Every row gives one point. A path goes straight from each point to the next, and from the last back to the first. The post is the endless flat space through its rows: a point in 2 columns, a line in 3, a plane in 4, and so on, so that a path can go around it. Count how often the path circles the post. Going back the other way cancels.
In the rows, 128 means zero.

Post (1 x 2):
[[128 151]]
Path (21 x 2):
[[158 161]
 [139 140]
 [122 116]
 [ 83 141]
 [100 170]
 [ 98 151]
 [107 139]
 [139 124]
 [171 117]
 [121 127]
 [111 144]
 [117 134]
 [157 108]
 [176 152]
 [155 181]
 [178 148]
 [156 149]
 [143 171]
 [124 169]
 [115 163]
 [139 177]]
Times around: 0

Post (5 x 6):
[[137 145 111  86  95 160]
 [124 114  96 184 113  94]
 [152 144 171  94 101 160]
 [107 159 117 134  89 157]
 [138 109 180 138 162 148]]
Path (13 x 6):
[[148 151 149 121 107 181]
 [114 128 129 129  68 158]
 [122 117 197 165 136 128]
 [116 140 120 125 149 124]
 [132 166 105 131 114 142]
 [177 126 128 113  78 171]
 [113 108 144 111 115 178]
 [165 125 169 148  80 161]
 [139 106  72 185 127 130]
 [105 138 118 120 101 186]
 [108 117 129 132 113 121]
 [103 170 118 124 107 127]
 [161 141 126 143 126 125]]
Times around: 2

Post (11 x 12):
[[159 128 121 125 153 139 130 157 140 144  97  96]
 [116 109 115 145 118 160 128 145 156 117 108 157]
 [150 146 142 138 124 130 106 169 176 119 149 132]
 [153  88 164 102  84 171 224 179  93 188 161  55]
 [127  98 153 105  62  60 104 105  49 164 113 130]
 [107 119 144  75 160  92 112 109 139 128 106 135]
 [134 136 143 125 138 116 153 169 145 114 100 138]
 [ 98 147 146 132 127 114 137 121 149 149 109 128]
 [131 146 140 135 142 141 108 140 114 122 118 149]
 [127 158 127 110 101 161 132 154 140 112 103 119]
 [133 150 138 113 134 147 114 185 157 147 105 154]]
Path (17 x 12):
[[130  81 110 117 116 135 159 149 139 180  89 133]
 [163 115 157 123 142 164 140 122 133 133 145 118]
 [133  93 160  85 152  90 127 130 157 152 114  93]
 [125 148 182  76 108  99  89 169  68 139 143 117]
 [117 118 165  91 115 134 174 173 160 113 221 123]
 [111 127 130 117 103 121 150 156 150 140 121 120]
 [157 123 111  98 125  94 107 142 176 129 134 157]
 [141 137 149 150 112 135 110 140 125 147  88 168]
 [115 161 155 158 116 138 137 205 143 114  56 188]
 [104 128 161  94 104 140 142 168 135 176 145  90]
 [123 175 105 120 120 140 107 168  98 113  87 113]
 [143 114 107  97 151  91 126 143 162 123 138 127]
 [177 136 133 121  96 134  97 194 164 113 127 153]
 [123 152 182 114 151 177 112 149 144 167 104 139]
 [117  80 164 127 147 111 120 158 105 130 115 147]
 [131 129 128 145 112 106 104 163 116  94  90 105]
 [144 112 136 128 140  81 116 139 144 104 141 112]]
Times around: 3

Post (17 x 18):
[[146 105 160 140 111  99 104 113 103  90 153 106 140 123 150  85 137 144]
 [134 174 125 171  90 137 148 126 126 158 145 103  70 154  84 138 173  88]
 [131 103  90 160 121 149 139 142 107 136 122 136 109 135 104 149 145 121]
 [ 63  94  92 125 154  93 117 134  43 165 176 143 169 127 156 160 134  96]
 [142  91 122 128  71 164  93 153 121  99 125 141 125 164  96 117 152 111]
 [129 150 123 140 114  70 118  83 111 107 135 100  91 138 135 160  93 156]
 [155 100 125 114 120 164  82 144 152 159 114 137 109 170 151 119 172 135]
 [122 140 115 144  92 156 178 146 122 164 130 124  99 181 107 120 141  96]
 [136 154 112 138 143 154 105 162 115 139 143 109  90 184 121 109 144 118]
 [118 179 163 132 108 114 120 149 121 179 161 118 104 134  83 139 106 125]
 [150 109 125 125 115 141 118 150  90 157 150 119 176 153 127 128 160 108]
 [106 135 150  85 150 134 154 124 177 124 153 139  86 139  97 148 224  78]
 [155 103 120 122  99 164 104  94 126 122 109 111 127 143 114  96 142 103]
 [ 88 129 156 135 121  78  77 139 137 102 104 130 160  99 134 132 138 139]
 [156 123 166 117 116 125 128 117 142 139 131 146 129 144 157 139 128  81]
 [140 111  89 129 109 152  90 139 131 147 153 145 179 118 147 126 146 130]
 [ 91 111 120 145 153 120  93 111  57 155 133 191 148 166 116 158 143 129]]
Path (27 x 18):
[[123 143  80 153  68 168  57 169 108 146 133 113 129 143 117  36 146 129]
 [109  96  90  99 115 156  68 128 113 170 175 181 136 139  72 127 132 123]
 [150 119 132 111 127 145  98 106 160 188 200 139  98 126 151 126 165 122]
 [ 84 104 122 122 102 154 106 136 109 107 151 134 138 150  85 138 171 115]
 [117 116 168 122 122 127  79 139 109 118 121 161 142 110 157 132 154 109]
 [ 98  72 135 131 115 114 119 164  95 108 138 143  87 144 150 129 157  86]
 [144 127 107 115 109 126  69 132 139 130 105 132 131 154 137 108 121 114]
 [112 128 160 132 113  70  87 177 144 134 146 104 188 125 145  88 136 135]
 [125  95 133 105 156 137 113 169 162 147 164  82  88 105 133 173 136 120]
 [ 91 150 121 149 110 143 117 179 131 104 109 110 105 144  92 152 143 121]
 [110 124 114 140 141 127 110 148 143 200 102 104 112  96 189 145 147 119]
 [148 123 147 121 138 152  83 104 106 131 130 128 151 106  68  83 164 112]
 [ 52 102 101 116 173 128 162 134 111 202 131 140 150 142 128  98 170  79]
 [150 138 153 138 142 148 121  73 120 154 134 119 104 130  72 120 118 110]
 [ 55 148 130 124 146 146 121 123 136 151 104 132 170 150 140 129 124 140]
 [115 140 147 119 134 136 158 149  92 119 157 109  73 116  81 163 172  94]
 [176 107  97 140 136 160 109 148  89 112 127 140 112 150 144  99 143  99]
 [141 153 150 145 112 114  90 125 143 146 131 161  71 164 114 106 137 140]
 [112  97 137 134 111 114 118 109 155 157 174 149 101 149 125 140 203 117]
 [125 122 177 102 112 135 105  71 139 129 151 126 154 100 118 121 122 129]
 [154 119 120 121 106 148 106 112 168 137 134 106 132  85 137 122 180 125]
 [128 109  86 133 119 119 128 109  73 124 104 138 127 167 151 152  80 130]
 [153 124 146 163 125  97 101  72 116 150 121 157 112 128 142 151 169 109]
 [162 137 123 127  92 145 108 150 175 154 188 132 128 131 147 119 129  93]
 [108  82 196 185  91  57 169 138 108 111 109 141 134 103 175 157  95 114]
 [140 115 119  79 106 180  50 125 182 153 127 137 132 111 127 153 166  66]
 [129 120 129 156 131 123 149 130  96 129 144 146 104 127 148 156 145  82]]
Times around: 5
